Every row gives one point. To make a cloud, some directions were put in groups of two or more. Within a group, all points are equally far from the middle, so they leave a hole (a ring in 2 directions, a hollow ball in 3). The other directions are filled evenly. Then the cloud was stretched, turned, moved and blurred a little. How many holes are there, and how many directions does each take, smallest first?
(in the rows, 128 means zero)

Cloud:
[[ 98 127]
 [171 133]
 [113 136]
 [144  92]
 [175 114]
 [141  98]
 [132 115]
 [174 108]
 [130 168]
 [133 159]
 [161  98]
 [176 106]
 [160 137]]
Holes: 0

Cloud, 19 rows:
[[145 105  93]
 [140 178 148]
 [133  94 102]
 [101 128 154]
 [110 152 156]
 [169 158 144]
 [162 175 100]
 [115 179 114]
 [168 129 146]
 [110  91 127]
 [126 110 163]
 [161 108 126]
 [118 118  76]
 [ 98 153  93]
 [117 178 133]
 [130  94 146]
 [119 169 150]
 [107  96 139]
 [165 114 131]]
Holes: 1 (3)

Cloud:
[[108 112 149 130]
 [142 142 124 160]
 [126 138  96  77]
 [107 101  91 115]
 [118 168 105 112]
 [149 112 136  79]
 [144 145 182 170]
 [136 157 120 100]
 [152  76 148 118]
 [124 106 160 178]
 [ 97 104 139 165]
 [121 164 112 122]
 [125 153 123  93]
 [ 68  96 108  61]
 [ 75 132 113 139]
 [121  96 152 154]
 [111 108 130 161]
 [ 87 119 134  96]
 [159 141 136 177]
 [138 117 145 126]
 [109 103  87 120]
 [156 170 128 185]
 [135 120 134 140]
 [139 134 172 153]
 [125  97 143 150]
 [ 95 109  99 138]
 [157 106 137 126]
 [ 71 137  93  67]
 [134 108 143 126]]
Holes: 0

Cloud (55 x 6):
[[ 80 142  94 117 150 137]
 [115 127  87 108 111 114]
 [113  95 155 104 105 140]
 [110 108 116 168 175 145]
 [ 75  87 135 138 147 133]
 [141 161 157  98 102 136]
 [130 162 162  92 112 111]
 [145 142  62 149 133 102]
 [128 152  86 110 119 105]
 [113 119  88 158 145  93]
 [104 111  95 149 109 146]
 [ 93 102 186  99 154 154]
 [118 156 142 137 187 141]
 [140 127  47 139 181 137]
 [137 121  88 109 141 148]
 [138 132 169 114 143 127]
 [117 132 143  91 163 125]
 [193 203  91 128  99 108]
 [138 112 151 128 178 147]
 [122 155 124 104 121 101]
 [164 148 125 143 181 140]
 [125  88 143 121 155 108]
 [ 66 116 100 121 112 138]
 [154 139 137  75 144 159]
 [159 153 111 138 177 110]
 [122  85 109 134 146 154]
 [153 158 110 152  98 118]
 [160 128 131 139 169 116]
 [134 145  99 178 142 101]
 [155 129 140  84 126 167]
 [150 134 119 131 151 111]
 [136 131 175 108 191 135]
 [ 99 118 152 115 181 151]
 [108 106  89 107 179 153]
 [147 138  96 137 132 138]
 [151 137 110  88 168  99]
 [ 88 119 132 141 190 141]
 [ 87 103  92 163 123 112]
 [139 128 121  90 156 152]
 [133 130 130 155 159 142]
 [126 161 150 118 172 132]
 [111 143 145 146 138 119]
 [ 94  95 147  86 151 132]
 [121 132 122  95  84 109]
 [113 138  83 113 137 109]
 [ 87 104 122  96 106 154]
 [127 143 103 139 169 105]
 [152 155  88 136  78 109]
 [126 129  64 150 139 149]
 [136 114 104 116  93 154]
 [141 139 168 107 169 130]
 [176 176  71 132 152  97]
 [122 151  71 129 120 150]
 [163 149  86 103 121 102]
 [ 91 132  60 118 116 141]]
Holes: 0

Cloud, 83 rows:
[[113 111 150  97 116  93  90  92]
 [106 149  62 119 160 119  94 185]
 [125 136 141 149 104  75 100  87]
 [101 129 141 135 125 101 132  80]
 [107 161  93 159 130 131 103 197]
 [ 89 113 122 137 133 155 146 207]
 [ 80 144 153 113 139 150  87 150]
 [143  89 104 150 153 102 126 113]
 [ 82 137 111 146 166  87 119 166]
 [113 121 146 120 144 154 129 101]
 [121  87 121 148 127  78  98 177]
 [154  96 154 117 107 111 103 149]
 [ 91 127 109 157 133 126 157  72]
 [102 169 147 138 107 137 115 160]
 [131 134 112 161 133  99 137 114]
 [ 97 118 120 129 116 148 137  95]
 [118 131 133 111  86 143 133 100]
 [ 91 135 110 169 166 179 159 167]
 [138 132 110 120 110 168 129 106]
 [ 97 104 133 137 140 153 124 190]
 [ 97 155 111 165 118 159 159 120]
 [130 103 169 113 168  99  97 127]
 [104 170  87 114 161 150 108 164]
 [ 89 125  97 138 176 149 170 128]
 [106 155 120 131 126 146 114  66]
 [139 109 134 103 114 100  74 130]
 [148 139 121 156 131 108 117 102]
 [149  92 131 102 116  77  93  88]
 [ 89 144 145 135 174 124 132 171]
 [115  94 132 148 171  86  91 157]
 [106 142 102 110 134 156 172 144]
 [116 103 142 113 127 105  66 103]
 [123 116 148 105 107 105 124  85]
 [116 123 162 125 194 113 123 135]
 [108 135 116 159 198 117 117 160]
 [ 82 153 100 111 133 151 118 184]
 [117 136 107 189 104 141 142 146]
 [ 93 141 100 123 106 104 109 127]
 [119 108 102 161 184 119 160 114]
 [106 156 160 133  89 120 105  97]
 [126 142 135 159 111 106 125 115]
 [ 96  95 133 156 140  88 124  73]
 [110 136 101 106 128 173 134 184]
 [131 117 124 118 126 103  61 161]
 [ 70 122 128 129 139 121 102 125]
 [103 122 139 121 114  86 106 140]
 [ 65 139 105 158 161 147 136 140]
 [139  94 157 114 144  80 123  74]
 [110 125 124 152  89  78 101 126]
 [120 137 126 134 134 135 180  63]
 [150 116 165 107  82  92  89 153]
 [106 126 115 127 113 142  88 120]
 [134 141 113 173 119 146 122 174]
 [126 132  96 156 178 103 153 141]
 [ 75 147 136 121 132 139  92 130]
 [117  89 111 135 171 105 131  55]
 [110 128 146  89 134 108  99 163]
 [103 152 120 166 116 117 100  86]
 [137 129 111 136 145  84  97 178]
 [108 150  95 167 177 150 139 129]
 [105 124 117 157 134 131  78 113]
 [ 97 154  97 147 133 143 170 156]
 [142  91 161 129 125  96  68  96]
 [107 134 127 127  84 184 114 166]
 [ 98 153 138 141 145 160 153  98]
 [130 127 135 111 165 122  75 162]
 [129 138  83 142 146  86  93 120]
 [155 104 127 120 114 123 117 176]
 [ 89 138 171 146 141 141 103  95]
 [ 93 105  93 153 180 122 161  92]
 [ 80 176  93 146 161 140 133 172]
 [106 139 109 143  74 100  93 142]
 [133 101 102 118 172  80  96 168]
 [112  96 141 135 172  94  79 161]
 [169 122 103 112 124 109 132 135]
 [ 59 134 118 147 139 154 109 161]
 [ 89 150  95 132 108 147 104 139]
 [ 90 139  92 179 172 134 121 144]
 [117 146 105 136  93 112  86  96]
 [108 159  90 124  97 156 134 162]
 [152  98 150 140 132 128 134 141]
 [133 123 116 159  96 155  98 140]
 [104 123 108 130 105 115 139 165]]
Holes: 1 (4)

Cloud, 106 rows:
[[115 115  84 151 102 160 156 141  66]
 [186 128 144 131 126 152 188 123 133]
 [162 157 151 104 145 127  72  95 145]
 [160 151 165 153 125 121  70 145 114]
 [102 157 119 156 138 101 126 125 109]
 [ 80 125 107 162  92 106 123 132  91]
 [148 105 116 140 135  83 185 154 139]
 [108 114 115 149  95 132 115 132 152]
 [132  88  99 158 118 134 124 129 101]
 [112 115 115  83 142 152 158 129  89]
 [128 137 207 103 114 139 103 126 123]
 [136 139 154 105 124 121 149 175  79]
 [152 161 138 175  86 127 107 168 129]
 [126 119 123 122 112 134 156  99  64]
 [107  99 117 123  99 108 108 174 112]
 [159 122 113 142 135 146  99 173 169]
 [157 139 173 106 142 111  84 143 131]
 [118 143 152 151  90 137  92  84  87]
 [136 100 114 130 143 133  92 165 168]
 [133 125 157  88 120 173 165 129 116]
 [174 148  85 146 124 146 121 168  86]
 [130 147 140 102 144 162 148 131  68]
 [ 77 148 148 133 129 144 106 141 118]
 [ 87 125 162 154 140  93 121 154  97]
 [150 108  81 142 131 157  97 117 121]
 [182 169 146  99 133 153 117 155 138]
 [117 127  92 104 147 130  95 129 137]
 [ 96  97 170 117 144  97 146 126 126]
 [136 118 192 120 102 118 145  98 132]
 [117 102 137 146 117 142 122 158  68]
 [145 115 163 113 162 106 193 132 167]
 [146 156 145 157 127 117 127  87  86]
 [110 162 161 170  93  81 144 165 117]
 [134 139 144 120 138 190  90 134 139]
 [144 131 163 120  87 135 185 142  97]
 [159 130 127 132 123  86 197 143 126]
 [109 170 180 102 115 148 106 111  90]
 [110 133  77 130 145 150 109 162 106]
 [116 144 150 124 114 135 162  85  68]
 [133 132 145 142  89 103 146 145 164]
 [143 138 124 113 163 163 114 125  82]
 [ 89 116 136 151 139  98 189 143  89]
 [171 128 117 124 136 134 190 124  89]
 [125 100 121 124 112 154 135 109  71]
 [163 134 130 125  81 138 113 172  94]
 [ 99 103 153 166  88 113 135 125 140]
 [143 141 130  85 128 181 132 146 103]
 [117 152 169 113 147 119 159  90 164]
 [132 144 148 152 121 134  80 133 172]
 [179 112 128 132 150 148 156 142 118]
 [169 134 109 110 127 187 159 154 105]
 [101 127 128 159 110 143 120  87 116]
 [114 156 160 172  75 135 120 136 120]
 [139 133 165 107 162 144 129  88 102]
 [137 106 110 156  96 147  85 136 138]
 [120  94 141 175 101  94 156 152 122]
 [141 125 120 153 148 110  92 177 128]
 [144 131 158  90 127 187 142 131 122]
 [133 137 139 146 126 110  94 129 182]
 [107 153 124 141 107  97 108 195  97]
 [139 164 150 122 146 170  91  92 121]
 [130 127 154  75 137 169 110 131 137]
 [113 136 101 151 136 132  70 123 112]
 [ 90 109 112 141 107 155 118 189  82]
 [119 154 194 140  97 156  83 106 116]
 [187 131 142  94 152 149 101 137 152]
 [101 143 116 147 136 138  81 147  78]
 [105 140 112 171 112  85 165 140  93]
 [131 143 193 160 116 131 101 144 152]
 [ 89 136 123 145 132 101 147 100 115]
 [139 121  99 143  90 178 125 171 109]
 [142 108 143 124 147 184 151 122 149]
 [107 139 128 115 110 119 123  95 128]
 [162 164 116 105 146 123 123 136 158]
 [129 173 195 110 121 124 166 128 119]
 [128  92  97 141 139 160 148 105 111]
 [153 116 128 182  84 111 140 152 102]
 [158 156 147 145  81 158 129 110 130]
 [129 168 173 149 107 111  87 118  65]
 [115 129 120 116 134 123 192 101 138]
 [127 108 150 113 110 123 137  86 122]
 [122  94 129 125 151 157 103 151 158]
 [158 152 161 121 120 134 101  69 146]
 [180 165 188 124 140 138 122 137 136]
 [104 140 144 148 142  73 143 106 121]
 [132 107 104 155 107 140 148 173  59]
 [167 160 178 127 133 114  72 118 123]
 [140 120 193 111 144 103 151  94 147]
 [138 155 119 142  87 145 155 112  67]
 [105 128 138 126 108 124  73 163 148]
 [ 93 101 123 160  78 123 163 168 106]
 [156 163 129 134 127 166  84  95 137]
 [ 81 102 147 153 102  93 178 162  88]
 [167 124 138 106 147 107 137 172 123]
 [133 108  97 155 143 131 196 156 105]
 [150 122 114 153 107 142 132 198  84]
 [111 173 161 106 144 115 136 113  89]
 [162 145 169 127 131 166 183 114 130]
 [143 149 149 107  98 143  64 117 130]
 [126 125 172 108 116 185 143 111 112]
 [122 121 182 163  86 143 137 115 129]
 [131 141 137 170  82 113 124 161 152]
 [170 128 133 134 108  84 162 147 124]
 [128 138 175 135 105  84 106 110 157]
 [143 146 183 119  98 150 182 116 115]
 [176 152 145 115 108 148  75 116 151]]
Holes: 3 (2, 3, 4)
